Rows are points. To make a cloud, some directions were put in groups of two or more. Within a group, all points are equally far from the middle, so they leave a hole (a ring in 2 directions, a hollow ball in 3). The other directions are filled evenly. Then the cloud was stretched, turned, moved and blurred a little. Count the holes, and give their numbers of directions, smallest first.

Cloud (22 x 3)
[[ 44 -21  31]
 [ 18  61 -23]
 [-11 -15  46]
 [ 37  -6  45]
 [-61  13   8]
 [ 41  17  45]
 [ 57 -16 -24]
 [ 34  58 -20]
 [ 48   5  42]
 [  4 -39  21]
 [-25 -36 -14]
 [ 21  52 -36]
 [ 24  53 -35]
 [ -2 -20 -45]
 [-56 -13  -5]
 [ 21 -39  17]
 [-23  14 -50]
 [-23  -8 -46]
 [ 62  36  21]
 [ 48  54 -15]
 [ 75  12  -2]
 [-19  -8 -48]]
Holes: 1 (3)

Cloud (27 x 4)
[[-22  74  25  22]
 [-12  32 -54  -8]
 [ 22 -24 -22 -25]
 [ 42  64  11  -5]
 [ 28 -24 -29  16]
 [-53  18 -37  34]
 [-22 -43 -10  23]
 [-31  18   0 -48]
 [ -6  14  11  63]
 [-21  21   5  63]
 [-10  73   0  17]
 [-15  74  48 -10]
 [ 25 -19  24 -43]
 [ 53  16   7  30]
 [-31   4 -17  58]
 [-33  53 -18  37]
 [ 49  39 -13   5]
 [-61 -22  13   7]
 [-32  61  57  -9]
 [ 21   8  81  15]
 [-29  13 -36 -34]
 [ -6 -36 -20  34]
 [ 41  66  30 -13]
 [ -5  59  50 -38]
 [-11   7 -29 -44]
 [-27  49  29  49]
 [-13  19  12 -56]]
Holes: 2 (2, 2)

Cloud (30 x 4)
[[ -4 -45  -5 -26]
 [-13 -21 -31  -7]
 [-17 -57  16 -20]
 [-43 -66  31 -19]
 [-35  31  17  26]
 [-19 -46  10  23]
 [ -5 -20  42 -12]
 [ 58   2  28  14]
 [ -9  68  22   0]
 [-25  -7  38  42]
 [-34  45   6  42]
 [-19   9   5 -10]
 [-28 -11  95  -7]
 [ 61  14  37  23]
 [ -4 -32  25 -20]
 [-54  12 -22 -50]
 [ 30   2  37  15]
 [ -2  22  14  43]
 [  1  75  24  32]
 [-10  22 -51  19]
 [ -7  58  19 -15]
 [ 53  25  56  17]
 [-10  54  23 -19]
 [  8  59  37  28]
 [ 24  37  38  55]
 [ -3 -20   8 -26]
 [ 16  14  -9  23]
 [ -7 -40   8 -59]
 [ -6 -18  -6 -58]
 [-25 -29  78  12]]
Holes: 0

Cloud (46 x 6)
[[ 17 -45  33 -10 -53   1]
 [ 44  -4 -38  20  13  22]
 [ 42  41 -48  -1  -6   5]
 [  5  48 -50 -14  18   8]
 [ 16  29 -34   9  26 -41]
 [ 36  15 -27 -25   5 -26]
 [-10  19  65 -58 -14  50]
 [-26   4   1   5  -5  34]
 [-31 -25  14  -9 -24  29]
 [ -8  28 -15 -53 -28  58]
 [ 85  -4 -36  19 -40  59]
 [  3 -81  66  11 -34   5]
 [ 36 -25 -25 -89 -36  19]
 [ 36  30 -48  12 -25 -40]
 [ 46 -48  56  10 -20  -6]
 [ 33   4 -37  41   8 -13]
 [-37 -45   1  -9 -13 -29]
 [ 62  26  -4 -24 -45  -2]
 [ 56 -49  84 -18 -50  18]
 [ 10  11  48 -53 -75 -13]
 [-38 -59  63  -1  10  32]
 [ 46 -24 -35  24  13  66]
 [-14  14   9  41  33  -6]
 [-39  26 -33 -52  51   4]
 [-34   7  22 -76 -31 -15]
 [ -9 -20 -46  28   6  57]
 [ 31  -7  43  -3 -39 -38]
 [ 59  36   9  20 -32   8]
 [ 72 -24  11 -13 -14  35]
 [ 58  44 -22 -14 -80 -15]
 [  9 -77  -1   3  -6 -11]
 [-10 -21 -27 -21 -25 -41]
 [ 38 -11  54  20 -94  -8]
 [ 32  17  38 -39 -66 -30]
 [ -8 -53 -16  13 -28 -24]
 [-48 -33  10 -18 -10 -20]
 [-15  48   7 -11   4   8]
 [ -3   7  41 -76 -54 -19]
 [ -4  60  -8 -54  25   4]
 [ 51  50  12  -3 -27  -4]
 [ 61  29 -11 -24 -25   7]
 [ 45 -20  31  35   7  -6]
 [ 30  -4 -20  58  12 -20]
 [ 73 -10 -30 -16  -8  59]
 [ 39 -44  -5 -76  -3  10]
 [ 45  -6  21  14   3  60]]
Holes: 1 (2)

Cloud (74 x 8)
[[ 22  16 -28  27  -6 -45 -59 -31]
 [-19 -24 -16 -28 -45 -54  27  36]
 [ -1 -42 -38  -4  11 -26  29  23]
 [ 28   3 -69   2  20  23 -29   5]
 [  8 -29 -39  -4 -81  40 -35  -1]
 [-22 -13  34   0 -74 -16 -37  55]
 [-34 -30 -94  37 -14  54  -1  45]
 [-37 -21 -51 -23 -30 -48 -47 -31]
 [-17  -5 -40 -22   2 -14 -31  -3]
 [ 38 -54 -15 -40 -18  28  41 -24]
 [ 45 -36 -47  44 -61  13  -4  40]
 [ 36 -44 -12  46 -55  15 -22  14]
 [ 20  59 -61 -17  21  19   0   2]
 [ -3 -33 -62  55  12  37  31   5]
 [ 10 -74  32  22 -52  30 -41 -32]
 [ 13   2   2  -3  74   6 -29  -5]
 [-26 -30 -22  22  58  57 -10  28]
 [  6 -18 -40 -34  41  29  43  56]
 [-11 -10 -19 -22 -18  19 -12  -5]
 [ 33 -50 -21   8 -86  60 -14  -9]
 [-11 -19 -10   9  40  33 -45  52]
 [-17 -40 -64 -37   6  28  16  40]
 [-23 -19  -5 -33  32  36  49 -24]
 [-12 -52 -56   5   9  74  11  -8]
 [ -2  21   6  14   5  22 -32 -29]
 [ 24 -41 -17 -31 -95  56   8  14]
 [ -9  21 -16 -45 -13  52 -65  52]
 [ 10 -15 -11  11  -6  43 -19  69]
 [  8 -35 -28 -77 -11  30 -19  -2]
 [  9 -57 -35 -49 -58 -16   3  26]
 [ 14  -6  -6  22  -5  33 -63  56]
 [  9  32 -30 -20   5  57 -43  82]
 [-35 -24 -51  15  30  -5 -12  42]
 [-39  29   3  20  -2  47  38   0]
 [ 26  35  -5  34  -9  54  24  25]
 [-46  -7 -44  84  -6  10   9  26]
 [ 25  11  10  28 -12  -9  -5 -21]
 [ 10   3  -7  29 -35  34 -41  45]
 [  2 -12 -89 -20  32  20  -8  41]
 [-25  28  -4   5  31  57  -3  34]
 [ 15   8  24  -6  23  37  58  31]
 [-41 -74   2  -4 -20  53 -15  11]
 [-13  -8  -6  44 -29  36  53 -20]
 [  5 -25   9   0 -85  40  12 -35]
 [-34  44   6  30  42 -16 -46  35]
 [  6  62 -36  39  -2  36  26  23]
 [-29 -68 -35 -28 -48  16  13  12]
 [ 19 -16  -6  -2  64  22 -51   0]
 [-29 -12  -8  19  74  10  16  -9]
 [-36  62  -1 -17   7  12 -16  47]
 [ 34  -7 -76  21 -37 -10 -20 -53]
 [ -9  20 -83 -11  44  17 -31  29]
 [  0 -32   4 -16 -75 -25 -24 -34]
 [ 13 -42 -48 -43  -2  42 -47 -34]
 [ 10 -49  -7  32 -13 -47  64  -9]
 [ 19 -15 -49  55 -19   4  71  -1]
 [  4 -35 -36  19 -47  46 -52 -52]
 [-18  36 -49  13  18  19  33  68]
 [-53  12 -42 -31  13  64 -15   2]
 [-15 -36 -72  -3  22  13 -37  15]
 [  4  17 -54  21 -34 -25 -30   2]
 [-69  13 -60  37  15  17 -13  26]
 [ -7  18 -58  45  -9 -71  14  28]
 [ -1  13  33 -14  -9 -66 -24  28]
 [ 15  20 -31  44   1  -4 -64 -18]
 [ 10  47 -28  -9  -4  12 -36 -49]
 [-32  23   1 -32  21  27  29  79]
 [ -9 -11  21  -5  36  51 -40  66]
 [  8  -7 -61  19  21  39   3   9]
 [-22  -3  19  14 -18  44  -3   8]
 [-11 -12 -19  45   3 -74 -44   1]
 [ 21  32   2 -40 -54  51 -11 -18]
 [-18  53  41  28  13  44  -7  15]
 [  0  30 -55 -25  24  30  40 -20]]
Holes: 0

Cloud (104 x 9)
[[-24  16 -37  38  15   0 -27  36  18]
 [-17  24   4 -42 -42  -6  57 -28   5]
 [ -5   0  -6   4  25  49  -8 -73   5]
 [-10  24 -10 -22  -2  31 -14  -5  84]
 [  7  24  14  -9 -59  10  33  10  28]
 [-26   5  35 -13  51 -30 -28 -35  30]
 [-44   9 -52  18  -7  36 -30  43  -5]
 [  5   5  38  21  -1 -20   5  14   6]
 [ 20 -12 -87 -30 -19  25  17 -17   0]
 [ 17  -7 -28 -50  23 -10 -52   1  18]
 [-33  10  10 -39  25  25  51   1   7]
 [ 16  26  16 -43  60  25 -19 -54   5]
 [-32   0 -34  30  20  53  -5  -5  26]
 [ 36  26 -18  -7 -21 -31  29   1 -19]
 [  1  69 -18  -6   6  12  30  11 -10]
 [  7   6   0 -31 -20  33 -15  65  43]
 [  9  11 -44 -23   5 -64   1  -5  12]
 [-30 -19 -57 -36   3 -21 -28   9  -9]
 [ 60  46  -8 -18   8  36 -15 -20   1]
 [ 14  29 -28  -1  59  12  25  28 -36]
 [  3  43  16 -10 -22  36  -4 -29 -31]
 [-23 -14 -18 -62   4  21  21 -32  53]
 [-20  24 -14 -30  -8 -52 -32 -16  -2]
 [-25 -14  53 -51  -6  20 -57 -18  16]
 [-15 -57 -13  19 -25  -1  21  15  35]
 [ -2 -41  -3  13   9  37  38 -23  -5]
 [  9  29 -16  13  -3 -11  51  28  -8]
 [ 19 -35 -20 -21  24 -19 -32   7  61]
 [ 22  18   1 -63  -1  24   0 -45 -12]
 [-45  -7  31 -50 -22  45 -34   5  39]
 [ -5  11  19 -65  23 -19 -51 -25  23]
 [-16  14 -26 -58  27  -7   9 -59  16]
 [-28  43  50 -56  32 -17 -13   0 -14]
 [ 37  40  19  -8  12  19 -24  22  46]
 [-56  10 -23  24   7 -16 -40  12  25]
 [-37  54  -7 -49   0  -3 -55 -20  29]
 [-12   6 -17 -47   0 -12 -55  -9 -35]
 [ 10  17  18 -43 -22   0 -42  23 -25]
 [-33  -3 -22  13   0  48  -7 -49  17]
 [-69  27  17  -3  48  -9 -12  31  22]
 [ 20 -14 -33  35  33 -11 -25   0  13]
 [ -1  21  -7  29 -23  -9  36  45  27]
 [ -5   2 -42   2 -47  13   6  60  39]
 [-20  63 -26  -5   1   4 -42  14  12]
 [  4   8 -35  -2  49 -40  20 -18  15]
 [  8  27 -15 -31  35 -26  -2 -23 -35]
 [ 74 -19  -4 -21  32  14  37 -33   7]
 [ 35   2 -22  18  50  10  59  26   7]
 [  2   7 -61 -10  -9  46 -34  43  25]
 [ 16  13  17  29  34  30  14  14 -16]
 [-32  -4 -72  -8 -10  -4  18  17  12]
 [ 47  23 -17  14  -1   5 -39  10 -16]
 [-14 -57 -39  -8  34  20  37  26   1]
 [-51  54  13 -35  48 -31 -33   0   9]
 [ -4 -32 -23   5  52   9 -46   2  22]
 [ -5 -12  32 -29  -7  58  -4 -18  15]
 [ -5  17 -10  -9  70 -25 -17  14  -7]
 [-37 -15  31   7  19  23  18  -6 -21]
 [ -2  27 -60 -12   8  35 -56  49   5]
 [ 27  12  17 -61 -29  10  37   2  31]
 [-18  67  14 -50  27 -16 -24  11  19]
 [-27 -43 -10 -50  31  -5  -9 -22  11]
 [ -8 -15 -20   1  34  35 -38  39  49]
 [  6  29  10   3 -33  42  10  21   0]
 [ -7  18  30 -20  34 -58  16 -22  13]
 [ 12 -25  16   4  19 -53  22  -5  -5]
 [ -4  -7 -25 -15  29  31 -80  51  34]
 [-28   1  32  -1  25 -49 -24  -1 -29]
 [ -6   5 -57  29  14  68 -34  30   8]
 [ -1  27  41 -65  34 -20 -46 -17  15]
 [-28  27 -39  -2  68  41  12  25 -26]
 [ 16  34  31   7 -29 -13 -21  38  22]
 [  8  28 -11  -9  59 -18  18  13   2]
 [-35  14  -9 -10  61  15   8  25  22]
 [ -2  30 -13   9  27 -31 -28  11 -41]
 [  4  38 -42 -13  39 -17 -26  37 -21]
 [ 33  24 -28 -30  43   9  19  44  -7]
 [-51   5 -20 -63  12  21 -50 -13   7]
 [-17   6 -30 -41  66  35 -46  -6   7]
 [ -6  32  36 -53  43  25   7  -1 -18]
 [-31  17   6  16  25   6  44  22  23]
 [ 32  18 -48 -32  28 -15  16  48  36]
 [-16   5  30  -7  51 -30 -19 -33  23]
 [ 21 -54 -31  23  15  18  33 -26 -22]
 [-18  36 -10 -14 -15  11 -26  73  -6]
 [-17  52 -13  24  -8 -18   7 -11  54]
 [ -3 -26 -51 -38  34 -28  -8  13  35]
 [-84  22 -26 -32  18  -3 -40 -12  -6]
 [-20  56  21  14   5 -39  19   2  27]
 [ 18  15 -44  -6  37 -38   7 -12 -26]
 [  9  13  42  19  15   3 -26  16  -3]
 [ 30   3  19 -51  30 -28  23 -31  13]
 [ 66  27 -21  -8  39  50  -6  28  21]
 [-16  27 -28 -11  -7  95 -12  14  13]
 [-48  -7  -5 -46  -8   7   1  12 -28]
 [  5  -2 -48  19 -36  58  46   7  14]
 [-11 -17 -40 -38 -37  20 -14  22  40]
 [ 40   8 -20 -37  19  24  24  53  29]
 [ 20  45 -48  -2  12   6 -52  30 -16]
 [ 22  -2 -35 -12  23  13  87  17  -5]
 [-26  44   9 -46 -41  13  16  30  55]
 [ -1 -19 -17 -41  52   2 -21 -34  11]
 [ 50   6  18  -7  24 -13 -33  34  43]
 [-29   2 -61  19   4   8 -10 -20  -9]]
Holes: 2 (3, 3)

Cloud (108 x 9)
[[  6  19  27  29  67  -9  -1 -32 -41]
 [-13  16   8  29 -49  14 -10  -2  29]
 [ 14 -32 -30 -12 -48   6  51  38   1]
 [-12 -26  10  38  35  18   2   4  42]
 [-54 -12 -46 -19 -56 -10  30 -33 -14]
 [ 32   0 -58  13  46  25 -17 -31  -5]
 [ 67  -7 -55 -43  32 -30 -26 -56  -1]
 [ 41   8  30 -51 -16  14  42  36  13]
 [ 25   1 -51 -36 -63  40   8 -44  26]
 [ 18  41  15 -31   3  -8  31 -22 -69]
 [  6 -27 -38 -18 -58 -17 -47  -3  22]
 [ -7 -18  33 -34  33  -5 -53 -12 -52]
 [ 12   8  12  -3  13 -19   0  71  -4]
 [-16  52  -9 -44  -3   0 -69 -20 -29]
 [  6  14   7 -40  16 -32  32   0 -65]
 [  5 -22  53  33  11  46  -3  27   9]
 [ 29 -33  12 -52  24  29 -19 -37 -48]
 [ 14  37  35 -60 -29   9  26 -30 -11]
 [ 20 -19 -54 -55 -79   5   6 -28  18]
 [-67 -33 -23 -27  20 -30  -6 -26   8]
 [ 26  22  10 -50  34  -6   5 -36 -77]
 [-31  42  -7 -93 -18  13   5  -1 -11]
 [-11  38 -20  -8 -33  16  49 -26 -41]
 [  4  63 -19 -76 -21  13 -40 -19 -37]
 [ 27 -37  -5  25 -16 -12  -3  52  26]
 [ 10   4 -17 -16  21 -24  34  59  13]
 [  6 -18  22  23  15  59 -35  23  21]
 [  2 -32  -1   9 -40  28 -35 -33  51]
 [ 20  12 -60 -18 -10  34 -16 -26 -49]
 [ 14  14   6 -21  -8 -14 -69 -48 -26]
 [ 66 -11  16 -18 -20  19  45 -14  -4]
 [ 29 -26 -58 -52  32  21  -4 -46  14]
 [-11  34 -15 -23 -19   2  47  19 -48]
 [ 27  31 -40 -62 -16 -52  28 -48  -2]
 [ 56   9  17 -54  19  27  20 -42   0]
 [-17 -22 -24 -65 -32 -17  36 -32  47]
 [-38 -14  10 -62  25  22 -25  -9 -62]
 [-23  -5  14 -24  14  27 -60 -40 -59]
 [-40  14  18 -32  58   3 -39 -39   8]
 [-24  13  15 -16  11 -77  17 -30  22]
 [-31 -36   3 -32  -2 -65 -17   9  57]
 [-22 -10 -66 -17 -19  -2  22 -95  -8]
 [-10  -7  41 -31  74 -17   8   3 -42]
 [ 21  24 -30 -64 -50 -44 -17  -9  14]
 [ 43  35 -18  -9  13  81 -58 -55   0]
 [-21 -16  14  33  22 -20  -5  22 -31]
 [ 31 -49 -38  -7  -9  30  37  28  14]
 [ 25  18  -9 -38   8  66 -43 -17  35]
 [ 89 -14 -24 -35  29 -16 -15 -33  23]
 [-25  34  36  28  -7  58   5 -33  20]
 [-36  -8  -7  29  41 -15 -10  11 -11]
 [ 26  25 -13 -67  37 -36 -13  20 -50]
 [  6 -22 -73  -3   6 -30 -49 -39  -9]
 [ 46  -5  65  29  38  36 -19  -4 -28]
 [ -3  32 -50 -27 -42 -12 -38 -40  12]
 [ 51  24  -4 -10  46  35  26 -27 -65]
 [-27  34   6 -83  22 -18   8  -4 -57]
 [  3  35  15  22  57 -29   1  -4  13]
 [  7  37 -22  36 -20  -6 -16 -33  -5]
 [ 20 -21 -13  23 -10  35 -53  -6 -15]
 [  1 -18  21 -51  62  -7  17 -18  -9]
 [-15 -17  -7  40 -67 -10   7 -20  32]
 [ 49 -26  31 -21  41  10   5 -40 -32]
 [ 17 -20  45 -45 -32   6   5 -12  -4]
 [ 42 -12  10  -4  31 -26 -35 -69  22]
 [-20 -28 -72 -47  16   2   7 -10 -19]
 [-28  -3 -23  23  14   7 -12 -48  51]
 [ 46 -14 -50 -59 -32  -7 -31 -27 -26]
 [ 63  -1  55  10   6   2 -25 -11  19]
 [ 25  35  37   4 -28 -28   2  24  35]
 [-18 -69 -31 -42  31 -12   0 -33 -10]
 [ 23  49  -2 -47   4 -47   0  30 -33]
 [ 33 -28 -51 -21  28  61  -6 -18 -14]
 [ 45  40  -2 -35  75 -26 -19   1 -31]
 [-10  -3 -80 -29  26   1   2 -21  -2]
 [-47  -8  -2 -36 -11  48  20 -27  27]
 [ 15   6 -13 -60 -22  69 -18   4  21]
 [ 53  35  24 -19 -19  62  31  20  -2]
 [ 52  16  -2 -37  -7 -12  43 -59   2]
 [ 46  42  -6  -7 -19  -4   1  20 -38]
 [ 61  32   7 -39  66  19  18  -8 -10]
 [ 61 -13  -9 -19  38  13  26  14 -44]
 [-49   9   9 -35  60  -5 -43 -38 -31]
 [ 51 -36  26   0  22  22  37  -9 -22]
 [ 18   6  43 -54  33  29  18 -26   6]
 [ 37  35  -8 -59 -44 -42  11   7   4]
 [-34   1  16  32 -36  -9  36  -6  47]
 [ 23   1   2 -72 -21 -36  15  50  -2]
 [ 83 -15  20 -10  29  -8 -32  24  -5]
 [ 11  75  10  -9  27  27  17  15  15]
 [-27  14   4  24 -29  15  16 -34 -40]
 [ -4   1   2  -2 -11  27 -39 -67  43]
 [ -2  21  45  16 -34 -32  20  -2  23]
 [ 34  20  42 -36 -24  13  21 -22 -38]
 [  9 -19   6 -29  -4 -64 -48  14 -10]
 [ 52  -6  14 -30 -29  -2 -53 -14  31]
 [ 57  -3  34  36 -20  -2  -9  -6  15]
 [ 22  -2  42 -21  16  25 -37 -55  21]
 [-25  34 -63 -50  -6 -13 -15 -23  10]
 [ 57  54  19 -52   8  10  -3 -11  24]
 [-60 -30  13 -20  29  48  -7   5 -11]
 [ 56   3  -4 -12  -8  23  59  -1  31]
 [ 13 -44  28 -16  14 -53  -7  15  62]
 [ 67   7  27 -15  24  60  33  -8 -27]
 [-16  -3 -51 -71   8 -29 -10  10  22]
 [ 69 -36 -11 -36  34 -12  27 -17 -24]
 [-44  23   1  29  16 -29   2   8  -4]
 [ -2 -31 -43 -65  28 -13  22 -38  20]]
Holes: 3 (2, 2, 4)
